Every row gives one point. To make a cloud, some directions were put in groups of two or more. Within a group, all points are equally far from the middle, so they leave a hole (a ring in 2 directions, a hollow ball in 3). The other directions are filled evenly. Then the cloud was stretched, turned, moved and blurred a little. How many holes are there, and how many directions does each take, smallest first?

Cloud (15 x 2)
[[-0.30 -0.29]
 [-0.30 -0.29]
 [-0.22  0.09]
 [-0.27 -0.34]
 [ 0.40 -0.04]
 [-0.18  0.13]
 [ 0.24 -0.34]
 [-0.08 -0.45]
 [ 0.14  0.25]
 [-0.09 -0.45]
 [-0.26  0.04]
 [ 0.40 -0.02]
 [-0.32 -0.13]
 [ 0.33 -0.24]
 [-0.16 -0.44]]
Holes: 1 (2)

Cloud (21 x 3)
[[-0.19 -0.47  0.42]
 [-0.09  0.40  0.24]
 [ 0.51  0.01  0.38]
 [-0.37 -0.31  0.05]
 [-0.20  0.13 -0.01]
 [ 0.22  0.24 -0.17]
 [ 0.38 -0.22 -0.04]
 [ 0.30  0.01  0.37]
 [-0.23 -0.37  0.27]
 [ 0.42 -0.50  0.05]
 [-0.16 -0.21 -0.20]
 [ 0.36  0.00 -0.09]
 [ 0.13 -0.55  0.12]
 [-0.35  0.14  0.08]
 [ 0.08 -0.39  0.41]
 [ 0.34 -0.09  0.17]
 [-0.03 -0.18 -0.05]
 [-0.48 -0.14  0.16]
 [-0.39  0.10  0.24]
 [-0.03 -0.41  0.18]
 [-0.29 -0.07 -0.18]]
Holes: 0

Cloud (22 x 3)
[[-0.17 -0.27 -0.54]
 [ 0.28 -0.74 -0.07]
 [ 0.20  0.13 -0.37]
 [ 0.15 -0.24 -0.29]
 [ 0.11 -0.29  0.35]
 [ 0.43  0.04 -0.40]
 [-0.53 -0.19  0.08]
 [-0.03  0.17 -0.04]
 [-0.08  0.00  0.19]
 [-0.30 -0.48 -0.12]
 [-0.06  0.04  0.11]
 [ 0.23 -0.47 -0.07]
 [-0.03  0.04 -0.15]
 [-0.54 -0.12  0.22]
 [-0.09 -0.02 -0.24]
 [ 0.31 -0.26 -0.21]
 [-0.41 -0.14  0.01]
 [-0.09 -0.07  0.50]
 [ 0.21 -0.06 -0.13]
 [ 0.37 -0.37 -0.35]
 [ 0.16 -0.19  0.38]
 [-0.32 -0.15 -0.11]]
Holes: 0

Cloud (29 x 4)
[[ 0.14 -0.25 -0.26 -0.15]
 [ 0.13  0.38 -0.34  0.36]
 [ 0.32  0.02  0.18 -0.12]
 [-0.01  0.36  0.21 -0.05]
 [ 0.28  0.19 -0.27  0.45]
 [ 0.05 -0.16  0.40  0.47]
 [-0.09 -0.38  0.28 -0.16]
 [-0.16  0.08  0.22  0.44]
 [ 0.30 -0.35  0.24  0.21]
 [ 0.01  0.07 -0.43 -0.39]
 [-0.31 -0.34  0.11  0.12]
 [-0.04 -0.11 -0.13  0.37]
 [ 0.24 -0.15 -0.06  0.44]
 [-0.37  0.26 -0.11  0.21]
 [ 0.02  0.08  0.48  0.13]
 [ 0.06  0.19  0.21 -0.19]
 [-0.40  0.32  0.01  0.06]
 [-0.21  0.17 -0.45  0.13]
 [-0.22  0.31  0.00 -0.31]
 [ 0.19  0.51 -0.33  0.12]
 [-0.03  0.42 -0.37 -0.23]
 [ 0.32  0.32 -0.28 -0.01]
 [-0.31  0.14  0.26 -0.10]
 [-0.29 -0.11  0.22 -0.38]
 [-0.24  0.49 -0.31  0.00]
 [ 0.35  0.63 -0.13  0.21]
 [-0.48 -0.23 -0.04  0.08]
 [-0.13  0.23  0.03  0.48]
 [-0.32  0.47 -0.33 -0.10]]
Holes: 1 (3)

Cloud (48 x 6)
[[ 0.26 -0.25 -0.21 -0.03 -0.03  0.34]
 [ 0.16  0.28  0.30 -0.19  0.35 -0.32]
 [ 0.01 -0.46  0.35 -0.07 -0.40 -0.08]
 [ 0.23 -0.27  0.24 -0.03 -0.02  0.09]
 [ 0.42 -0.31 -0.17 -0.13  0.07  0.26]
 [-0.27 -0.11 -0.26  0.44 -0.11  0.16]
 [-0.26  0.54 -0.13 -0.39 -0.01  0.39]
 [-0.14 -0.65 -0.08 -0.19 -0.20  0.16]
 [-0.48 -0.16  0.13 -0.09 -0.17 -0.35]
 [ 0.30 -0.03 -0.06 -0.33  0.13  0.15]
 [-0.59  0.17 -0.36  0.09  0.36 -0.03]
 [-0.33  0.04  0.18 -0.48 -0.39 -0.16]
 [-0.50  0.30 -0.36  0.25 -0.13 -0.28]
 [-0.41  0.42  0.15  0.09 -0.28 -0.21]
 [ 0.20 -0.32  0.05 -0.22  0.12  0.26]
 [-0.15 -0.26  0.12 -0.24  0.11  0.67]
 [-0.03  0.29 -0.18  0.06 -0.27 -0.26]
 [-0.01 -0.11  0.04 -0.04 -0.23 -0.10]
 [-0.08 -0.01 -0.30  0.00  0.08 -0.01]
 [-0.48 -0.58  0.21 -0.17  0.05 -0.33]
 [ 0.43  0.19 -0.02 -0.24  0.14  0.01]
 [-0.46 -0.35 -0.16  0.19 -0.19 -0.11]
 [-0.16  0.31  0.00  0.10 -0.41 -0.03]
 [-0.31  0.24 -0.08  0.40 -0.23  0.35]
 [-0.52  0.17  0.17  0.28 -0.11  0.06]
 [-0.64  0.23 -0.24  0.52  0.39  0.11]
 [-0.40  0.31  0.42 -0.08  0.00  0.25]
 [ 0.14 -0.06 -0.29 -0.33 -0.14  0.01]
 [ 0.06 -0.27 -0.07  0.18  0.06  0.22]
 [-0.48  0.27 -0.18  0.42  0.39  0.35]
 [ 0.14  0.01 -0.29  0.13 -0.01  0.52]
 [-0.13 -0.10 -0.29  0.28 -0.03  0.06]
 [-0.14  0.17  0.36  0.15  0.06  0.29]
 [-0.11  0.39  0.10 -0.58  0.02  0.17]
 [-0.53 -0.45  0.20 -0.16 -0.16 -0.06]
 [-0.34 -0.03 -0.08  0.10  0.24  0.57]
 [ 0.01  0.17  0.40  0.23  0.00  0.18]
 [-0.58 -0.10  0.22  0.30 -0.02  0.00]
 [ 0.04  0.11  0.17  0.69 -0.13 -0.23]
 [-0.19  0.01  0.36  0.02  0.24 -0.13]
 [-0.44  0.33 -0.28  0.13 -0.46  0.20]
 [-0.14 -0.07  0.15  0.32 -0.37  0.16]
 [ 0.30  0.24  0.60  0.37 -0.09 -0.01]
 [-0.09  0.67  0.20 -0.15  0.02 -0.13]
 [-0.22 -0.12  0.43  0.15  0.00 -0.10]
 [-0.13  0.55  0.21  0.33  0.39  0.40]
 [-0.53 -0.06  0.32  0.05 -0.03 -0.28]
 [-0.14  0.16 -0.20  0.14 -0.45 -0.09]]
Holes: 0

Cloud (75 x 8)
[[ 0.18  0.35  0.27  0.27 -0.06 -0.19  0.12  0.08]
 [-0.47  0.09  0.08 -0.08 -0.25  0.17  0.12  0.13]
 [ 0.01  0.59 -0.34  0.11 -0.11  0.54  0.39 -0.32]
 [ 0.32  0.39  0.11  0.14 -0.27  0.29 -0.16 -0.02]
 [ 0.04  0.05  0.06 -0.01  0.15  0.55  0.32 -0.06]
 [-0.20 -0.15 -0.19  0.15 -0.32 -0.29 -0.48  0.28]
 [-0.23  0.09 -0.01  0.00 -0.08  0.65  0.40 -0.02]
 [-0.20  0.40  0.07  0.21  0.50  0.28  0.29 -0.02]
 [-0.36 -0.23  0.04  0.20 -0.27  0.34  0.66 -0.21]
 [-0.57  0.17  0.08 -0.15 -0.22 -0.07 -0.04  0.01]
 [ 0.01  0.53  0.35 -0.07  0.48  0.20  0.35 -0.15]
 [-0.28 -0.35  0.16  0.03  0.03  0.17 -0.30 -0.02]
 [-0.39  0.24 -0.32  0.47  0.26 -0.07 -0.08 -0.17]
 [ 0.17  0.19 -0.18  0.00 -0.32  0.72 -0.11 -0.15]
 [ 0.14  0.19 -0.32  0.25 -0.26  0.19  0.25  0.46]
 [ 0.25  0.29 -0.60  0.01 -0.11  0.20  0.29 -0.03]
 [ 0.05  0.45 -0.29  0.46  0.09  0.20  0.14  0.03]
 [ 0.16  0.12  0.04 -0.31 -0.40 -0.04  0.53 -0.32]
 [-0.36  0.21  0.07 -0.41 -0.44 -0.30  0.07 -0.02]
 [-0.29  0.36  0.37  0.30 -0.23  0.32 -0.11  0.35]
 [-0.34 -0.04 -0.28 -0.09  0.45  0.27 -0.18  0.25]
 [-0.03  0.08  0.49 -0.24  0.10  0.10  0.05  0.01]
 [ 0.01  0.24 -0.42  0.11  0.32 -0.09 -0.31  0.29]
 [ 0.19  0.21  0.29 -0.34 -0.11 -0.33 -0.23  0.05]
 [ 0.44  0.39 -0.01 -0.17 -0.38  0.01  0.76 -0.17]
 [ 0.17  0.09 -0.03 -0.41 -0.18 -0.26  0.51  0.08]
 [ 0.22  0.12 -0.24 -0.03  0.41  0.15  0.35 -0.17]
 [-0.03  0.26 -0.31  0.41 -0.34  0.20  0.14  0.15]
 [-0.22  0.00 -0.20 -0.08 -0.21 -0.21  0.13 -0.08]
 [-0.31  0.61  0.24  0.57 -0.17 -0.03  0.30 -0.06]
 [ 0.02 -0.45  0.05  0.25  0.05  0.01 -0.14  0.23]
 [-0.26 -0.02 -0.16  0.18 -0.25 -0.43  0.04 -0.30]
 [-0.35  0.62  0.50 -0.13  0.07  0.24  0.16 -0.35]
 [ 0.29 -0.16 -0.36 -0.13  0.07  0.26 -0.03 -0.14]
 [ 0.15  0.30 -0.15 -0.16 -0.27 -0.08  0.52 -0.14]
 [-0.12 -0.03 -0.28  0.06  0.51  0.17 -0.20 -0.44]
 [-0.43  0.01 -0.51  0.39 -0.23 -0.05 -0.35 -0.14]
 [-0.20  0.16  0.62 -0.10  0.00  0.27 -0.02 -0.22]
 [ 0.15  0.63 -0.20  0.56 -0.01  0.21  0.22  0.17]
 [ 0.00 -0.50  0.04 -0.05  0.04 -0.46  0.17  0.52]
 [ 0.06 -0.05 -0.28  0.04 -0.09  0.03  0.00  0.18]
 [ 0.23  0.63  0.45  0.06  0.33  0.12  0.32 -0.06]
 [-0.20 -0.29  0.08 -0.05  0.15  0.27  0.26  0.33]
 [-0.01 -0.33 -0.15  0.02 -0.40 -0.30 -0.06 -0.25]
 [-0.27 -0.07 -0.51  0.62 -0.11  0.08 -0.30 -0.22]
 [ 0.37  0.78  0.41 -0.16  0.14 -0.01  0.38  0.11]
 [ 0.00  0.25 -0.59  0.49 -0.46 -0.13 -0.01  0.07]
 [-0.38 -0.10 -0.28  0.17 -0.01  0.39  0.17 -0.27]
 [-0.39 -0.05 -0.23  0.43 -0.10 -0.03 -0.26 -0.21]
 [-0.03 -0.22 -0.28  0.02  0.27  0.29  0.03  0.23]
 [-0.07 -0.01  0.02  0.64  0.06  0.28  0.07 -0.35]
 [-0.06 -0.12 -0.11 -0.07  0.17 -0.05  0.60 -0.41]
 [-0.01  0.26  0.17  0.29 -0.09 -0.31  0.00  0.27]
 [ 0.02 -0.11 -0.27  0.14 -0.20  0.05  0.10  0.30]
 [-0.15  0.00  0.21 -0.04 -0.16 -0.11  0.11 -0.12]
 [ 0.23  0.20  0.05  0.43  0.10  0.34 -0.02 -0.13]
 [-0.37  0.18  0.33  0.02 -0.27  0.17  0.08 -0.45]
 [-0.25  0.16 -0.63 -0.38 -0.20 -0.04 -0.13  0.20]
 [-0.01 -0.08  0.01 -0.21  0.05 -0.35  0.50  0.17]
 [ 0.22  0.05  0.01 -0.01  0.23  0.74  0.39 -0.41]
 [-0.03  0.28  0.00 -0.28 -0.42  0.04  0.51 -0.04]
 [ 0.09  0.00 -0.34 -0.08 -0.02 -0.01 -0.20 -0.44]
 [ 0.37  0.70  0.11 -0.34 -0.27 -0.02  0.52  0.00]
 [ 0.19  0.00 -0.34  0.38  0.15  0.00 -0.04  0.30]
 [ 0.03  0.40 -0.13  0.65 -0.49  0.30 -0.03  0.07]
 [ 0.13  0.39  0.25  0.04  0.15 -0.04  0.34 -0.11]
 [ 0.04 -0.49 -0.21  0.19  0.14  0.17 -0.35 -0.03]
 [-0.32  0.15 -0.34  0.27  0.18  0.54  0.19 -0.01]
 [ 0.02  0.22 -0.13  0.46  0.02 -0.74 -0.18  0.20]
 [ 0.18 -0.24  0.27 -0.30 -0.18 -0.19  0.32  0.42]
 [ 0.16  0.11  0.14  0.04  0.14  0.56 -0.12 -0.06]
 [ 0.15 -0.05 -0.10 -0.40  0.22 -0.16 -0.01  0.39]
 [-0.32 -0.36 -0.14  0.34  0.20  0.27  0.28  0.29]
 [-0.12  0.32  0.06  0.00 -0.31  0.01  0.14 -0.37]
 [-0.15 -0.34  0.23  0.31 -0.06  0.03 -0.16  0.10]]
Holes: 0

Cloud (94 x 9)
[[-0.06  0.36  0.31 -0.21  0.07 -0.14 -0.02 -0.50 -0.40]
 [ 0.29 -0.13  0.20  0.26 -0.27 -0.32  0.32 -0.17  0.13]
 [-0.05 -0.04 -0.08 -0.30  0.16 -0.36 -0.02  0.20  0.39]
 [-0.18 -0.19 -0.01  0.07 -0.10 -0.12  0.28  0.61  0.04]
 [ 0.12  0.12  0.44 -0.31  0.41  0.00 -0.24  0.44 -0.29]
 [-0.05 -0.01  0.03 -0.40  0.00 -0.44  0.16  0.48  0.11]
 [-0.02  0.09  0.57  0.14 -0.11 -0.23 -0.13  0.58  0.47]
 [ 0.22  0.24  0.16  0.11  0.52 -0.28 -0.49 -0.36 -0.19]
 [-0.04  0.07  0.43  0.37  0.29 -0.10  0.40  0.35  0.04]
 [-0.13  0.29  0.06  0.34 -0.03  0.35 -0.37  0.29 -0.01]
 [ 0.10  0.28  0.08 -0.21 -0.30  0.00 -0.30  0.20  0.19]
 [ 0.03  0.16  0.28 -0.18  0.42  0.26  0.09  0.22 -0.32]
 [ 0.08 -0.38  0.40  0.28  0.38  0.00 -0.61  0.11  0.31]
 [-0.11 -0.22  0.32  0.03 -0.02  0.18  0.08  0.10  0.34]
 [-0.09  0.09 -0.02 -0.43 -0.16 -0.36 -0.14  0.31  0.29]
 [ 0.10 -0.26  0.52  0.07  0.09 -0.19  0.42  0.09 -0.23]
 [-0.12  0.15  0.15 -0.24 -0.08  0.08 -0.15  0.05 -0.63]
 [-0.18  0.40  0.01  0.29  0.13 -0.11  0.01  0.19  0.38]
 [-0.34 -0.03  0.12  0.55  0.35  0.26 -0.26  0.27  0.40]
 [-0.03 -0.25  0.46  0.06 -0.17 -0.30  0.22  0.15 -0.38]
 [-0.37 -0.42  0.20  0.33  0.02  0.16  0.26  0.11 -0.32]
 [-0.30  0.33  0.36  0.14  0.31 -0.13 -0.39  0.08  0.09]
 [-0.18  0.16  0.00  0.37  0.62 -0.19 -0.40  0.08  0.24]
 [-0.07  0.03 -0.18 -0.05  0.65  0.09 -0.28 -0.34 -0.13]
 [ 0.08  0.35  0.42  0.01  0.33  0.27 -0.27  0.28  0.03]
 [-0.28  0.12  0.38  0.12  0.09 -0.44 -0.36  0.37  0.34]
 [ 0.14  0.36  0.49  0.43  0.22 -0.14  0.26  0.03 -0.05]
 [-0.25 -0.08  0.59  0.00  0.09 -0.41 -0.08  0.35 -0.17]
 [-0.22  0.42 -0.14 -0.01  0.23 -0.38  0.28  0.13  0.05]
 [-0.54 -0.12 -0.05 -0.08 -0.17 -0.04  0.65  0.11 -0.08]
 [ 0.19  0.28  0.27 -0.14 -0.26  0.07 -0.23  0.54 -0.09]
 [ 0.06 -0.45 -0.02  0.12  0.29 -0.26  0.13 -0.58  0.06]
 [ 0.16  0.20 -0.07  0.64  0.12 -0.25  0.05 -0.25  0.04]
 [-0.10 -0.26 -0.09  0.02  0.30 -0.05 -0.61  0.37  0.55]
 [-0.23 -0.30  0.30  0.38 -0.21 -0.05 -0.21 -0.17  0.12]
 [ 0.45 -0.27 -0.06 -0.03  0.49 -0.49  0.06 -0.04 -0.30]
 [-0.08  0.11  0.13  0.27  0.32  0.53 -0.10  0.02 -0.16]
 [ 0.36 -0.17  0.05  0.31  0.26 -0.26 -0.19  0.42  0.45]
 [-0.38  0.04  0.20  0.16  0.06 -0.07  0.37 -0.24  0.25]
 [-0.17  0.31  0.25  0.20 -0.12  0.29 -0.06 -0.27 -0.14]
 [ 0.08  0.23  0.13  0.36  0.63 -0.10 -0.26 -0.29  0.05]
 [ 0.19 -0.09  0.60 -0.12 -0.10 -0.36 -0.15  0.48 -0.29]
 [-0.13 -0.28  0.20  0.16 -0.28  0.25  0.01  0.33  0.15]
 [-0.14 -0.13  0.31 -0.28  0.13  0.10 -0.11  0.77  0.06]
 [ 0.19  0.36  0.33 -0.19  0.08 -0.05 -0.50  0.49  0.33]
 [ 0.11  0.02  0.11 -0.17  0.52 -0.16 -0.78  0.20  0.26]
 [ 0.10  0.51 -0.07 -0.15  0.41 -0.36 -0.14 -0.01  0.08]
 [-0.33 -0.22  0.06  0.27  0.48 -0.17  0.13 -0.24 -0.04]
 [-0.01  0.12  0.32  0.03  0.10  0.47 -0.09  0.03 -0.25]
 [-0.10  0.21  0.20  0.16 -0.04  0.11 -0.72 -0.17 -0.22]
 [-0.07  0.39  0.37  0.42 -0.22 -0.03 -0.07  0.50 -0.10]
 [ 0.08  0.33 -0.26  0.07  0.29 -0.40 -0.04 -0.02 -0.32]
 [ 0.19 -0.12  0.38  0.11  0.28 -0.12 -0.35  0.41  0.43]
 [ 0.25 -0.09 -0.16 -0.04  0.34 -0.17 -0.22 -0.12 -0.55]
 [-0.24 -0.45 -0.23 -0.14  0.11  0.03  0.24  0.10 -0.09]
 [-0.37 -0.24 -0.19  0.45  0.04  0.10 -0.12  0.07  0.43]
 [ 0.33 -0.10  0.02  0.01 -0.11 -0.57  0.11 -0.36  0.12]
 [-0.01  0.38  0.16  0.47  0.20 -0.24 -0.66  0.33  0.22]
 [ 0.06 -0.13  0.62  0.03 -0.12 -0.35 -0.52 -0.02  0.10]
 [-0.29 -0.31 -0.02  0.53  0.18  0.32  0.59 -0.04 -0.20]
 [ 0.20  0.40  0.25  0.09  0.04 -0.05 -0.28  0.53 -0.35]
 [-0.02 -0.36 -0.10  0.34 -0.05  0.04  0.33  0.34  0.05]
 [ 0.49  0.02  0.24  0.09 -0.01 -0.32 -0.03  0.27  0.14]
 [-0.13 -0.11  0.34  0.12 -0.10 -0.44  0.44 -0.08 -0.39]
 [ 0.02 -0.27  0.17 -0.01 -0.06 -0.50 -0.07 -0.24 -0.13]
 [ 0.04  0.05  0.51 -0.10  0.32  0.26 -0.28  0.22 -0.49]
 [ 0.25 -0.09 -0.31 -0.11  0.23 -0.26 -0.03 -0.59 -0.28]
 [-0.41 -0.06  0.39  0.33  0.25  0.27 -0.24  0.17 -0.57]
 [ 0.15 -0.04  0.17 -0.13 -0.28 -0.11  0.15  0.48 -0.11]
 [-0.03 -0.14 -0.37 -0.29  0.49 -0.03 -0.27  0.30  0.03]
 [ 0.30 -0.03  0.28 -0.01  0.19 -0.31 -0.77 -0.18 -0.09]
 [-0.22 -0.29 -0.03  0.62  0.00  0.20  0.01  0.45  0.08]
 [-0.04  0.16  0.31 -0.46  0.21 -0.13 -0.56  0.83 -0.09]
 [ 0.18 -0.12 -0.20  0.06  0.01 -0.02 -0.01  0.18  0.45]
 [-0.17  0.28  0.67  0.35  0.04 -0.09  0.00  0.02  0.11]
 [-0.30  0.30 -0.11  0.11  0.00  0.16 -0.33 -0.06  0.01]
 [ 0.12  0.28  0.37  0.47  0.31 -0.13 -0.04 -0.30 -0.06]
 [ 0.05  0.20  0.31  0.53 -0.26 -0.20  0.28  0.09  0.00]
 [-0.41  0.28  0.01  0.20 -0.19  0.13 -0.11 -0.11  0.01]
 [ 0.34  0.30  0.01  0.24  0.63 -0.01 -0.13  0.42 -0.06]
 [ 0.35 -0.07  0.04 -0.07  0.02 -0.56 -0.12 -0.34  0.02]
 [ 0.22  0.04 -0.31 -0.34 -0.03 -0.44  0.16 -0.19 -0.11]
 [-0.06  0.41 -0.14  0.31  0.19 -0.27  0.10  0.06  0.34]
 [ 0.02 -0.29 -0.06 -0.11  0.06  0.23  0.17  0.15 -0.27]
 [ 0.00 -0.23  0.11  0.34 -0.27 -0.08 -0.20  0.17  0.27]
 [ 0.08  0.13  0.15  0.30  0.10  0.34 -0.19 -0.22 -0.24]
 [ 0.17 -0.10  0.24 -0.19  0.53 -0.35 -0.78  0.09 -0.13]
 [-0.09 -0.32  0.10  0.18 -0.08  0.20  0.34 -0.11  0.28]
 [ 0.21  0.41  0.28  0.18 -0.14 -0.05  0.01 -0.35 -0.26]
 [-0.49  0.10  0.47  0.09  0.20  0.13  0.16  0.34 -0.31]
 [-0.09  0.33 -0.17  0.37  0.16 -0.17 -0.46  0.14  0.17]
 [-0.53  0.07  0.00  0.11  0.34 -0.04 -0.08  0.32  0.06]
 [ 0.09  0.29 -0.05  0.58  0.19 -0.10  0.00  0.27  0.24]
 [-0.39  0.10  0.14  0.16  0.23  0.37  0.39  0.17 -0.33]]
Holes: 3 (2, 2, 3)
